Each row of a before or after table is a point. The points were changed in one or more steps. Then noise was added and the rows were shuffled. The steps act on columns, c1 being the first. Write out the steps. A step turns or swaps two columns, mirrors them in a line or flattens them onto one, adds a multiple of one to another, or multiplies or shifts one. Angles are multiples of 10 degrees, from the lower column toward the higher: turns from -170 to 170, lines from 10 to 170 but not 90. Use the fewest steps. Two steps may share a column if one is a turn and the other turns, adds or multiplies; they go together, in the order done. Otherwise the lowest column goes first.

Before (10 x 3):
[[-52  -4  13]
 [-30  18  39]
 [ 14 -36  10]
 [  6 -32  14]
 [  8  -5  -6]
 [ 30 -29  -6]
 [-27  31  23]
 [  1 -45  28]
 [  0 -55  11]
 [-35  12  17]]
After (10 x 3):
[[  -5  -56   51]
 [  12  -89   -9]
 [  -4  -51  -10]
 [  10  -82  -30]
 [  27  -96    6]
 [  26  -35   41]
 [  12 -105    2]
 [  18  -85   -1]
 [  11  -20   26]
 [   3  -37   39]]
Steps: turn c1 and c3 by -70 degrees; shift c2 by -50

Before (11 x 4):
[[-20   0  27 -12]
 [-16  25  13 -41]
 [ -4  14 -36 -24]
 [  9  -6  31 -22]
 [-12 -11 -12  12]
 [ -4 -20 -28  13]
 [-26 -23 -16 -26]
 [ -9   0 -15 -29]
 [-44  41 -22  -2]
 [ 25  -5 -24  22]
 [ 24   7   1  14]]
After (11 x 4):
[[ 18 -13 -28  27]
 [ -8 -36  16 -25]
 [ 50  -8  25 -18]
 [-31  40 -42   2]
 [-24 -14  14  -9]
 [ 48  15  12   4]
 [-87  66   6 -20]
 [-43   2 -15  23]
 [-18  -5 -27 -18]
 [-53 -36 -25 -22]
 [ -9  26 -15 -41]]
Steps: multiply c1 by 2; multiply c2 by 1.6; mirror c3 and c4 in the line at 50 degrees

Before (13 x 6):
[[ 35  37   2  -7   6  18]
 [ 14 -25 -22  22  14 -19]
 [ 37  28   1 -43  -1  -7]
 [  0  19  26 -16  -7  10]
 [-19 -17 -23   7 -34   3]
 [ -9  24 -13 -45 -10 -15]
 [ -5 -33  16  13 -24  44]
 [ 19  -5   1   6  19 -22]
 [  3  20  19   7  22  21]
 [ 20 -24 -22  23 -48  33]
 [-13 -20 -33 -13 -15  14]
 [ 36  24  14 -34   5  10]
 [ -5   1 -25 -25 -45 -18]]
After (13 x 6):
[[ -44   23   18   37  -51  -17]
 [ -18   -1   32    0  -57   25]
 [  13  -36   -8   -5  -75  109]
 [  24   -3  -31   18 -100   83]
 [ -15    6  -38  -16  -66   35]
 [   8    1  -27  -19  -85    6]
 [ -24   17  -21   -4  -95  -46]
 [   9   -5   -3   18  -32  -55]
 [ -35   11   27   34  -44   25]
 [ -45   27    5   -8  -62  -37]
 [  -8   29   25   36  -42   46]
 [   7    3   27    4  -29   53]
 [  22   -6  -31   14  -35  -47]]
Steps: swap c1 and c4; turn c2 and c3 by 40 degrees; shift c5 by -50; multiply c6 by 2.5

Before (10 x 8):
[[-23 -27  25 -21  12 -33 -22  36]
 [ 98 -32  28 -26   4  22   2 -12]
 [ -5 -20 -17  23 -48  29  -7  29]
 [ -7 -20  14 -28 -18 -37  -1 -15]
 [-19 -43  13  -3  12 -33  10  -8]
 [ 21 -29 -42  -2 -22 -16 -26 -12]
 [  3  35  23 -15  -3   7   8   2]
 [-16  24  28  10  -3 -30  15  73]
 [-14  43 -12 -23  10   6   9 -22]
 [  1 -29  29  61 -33  16 -24 -11]]
After (10 x 8):
[[ -8  15  -9  35   1   0   8   2]
 [ 12 -41 -27   6  89  28  49  -6]
 [ 22   0   5 -34 -30  29  31  19]
 [ 38 -24  34 -31   5 -13  17  -7]
 [-15  20  24  38 -15   5 -14 -15]
 [  3 -36 -14  10 -18 -30  12 -10]
 [-12 -35 -27 -19 -11 -35 -13 -14]
 [-11  26 -23  10 -20 -28  -1  50]
 [ 33  19 -50 -48 -22  22  17 -10]
 [  7 -35 -23   8  -8 -34 -30  26]]
Steps: turn c1 and c5 by 60 degrees; turn c1 and c7 by 70 degrees; turn c2 and c4 by -40 degrees; turn c3 and c4 by 160 degrees; multiply c8 by 0.7
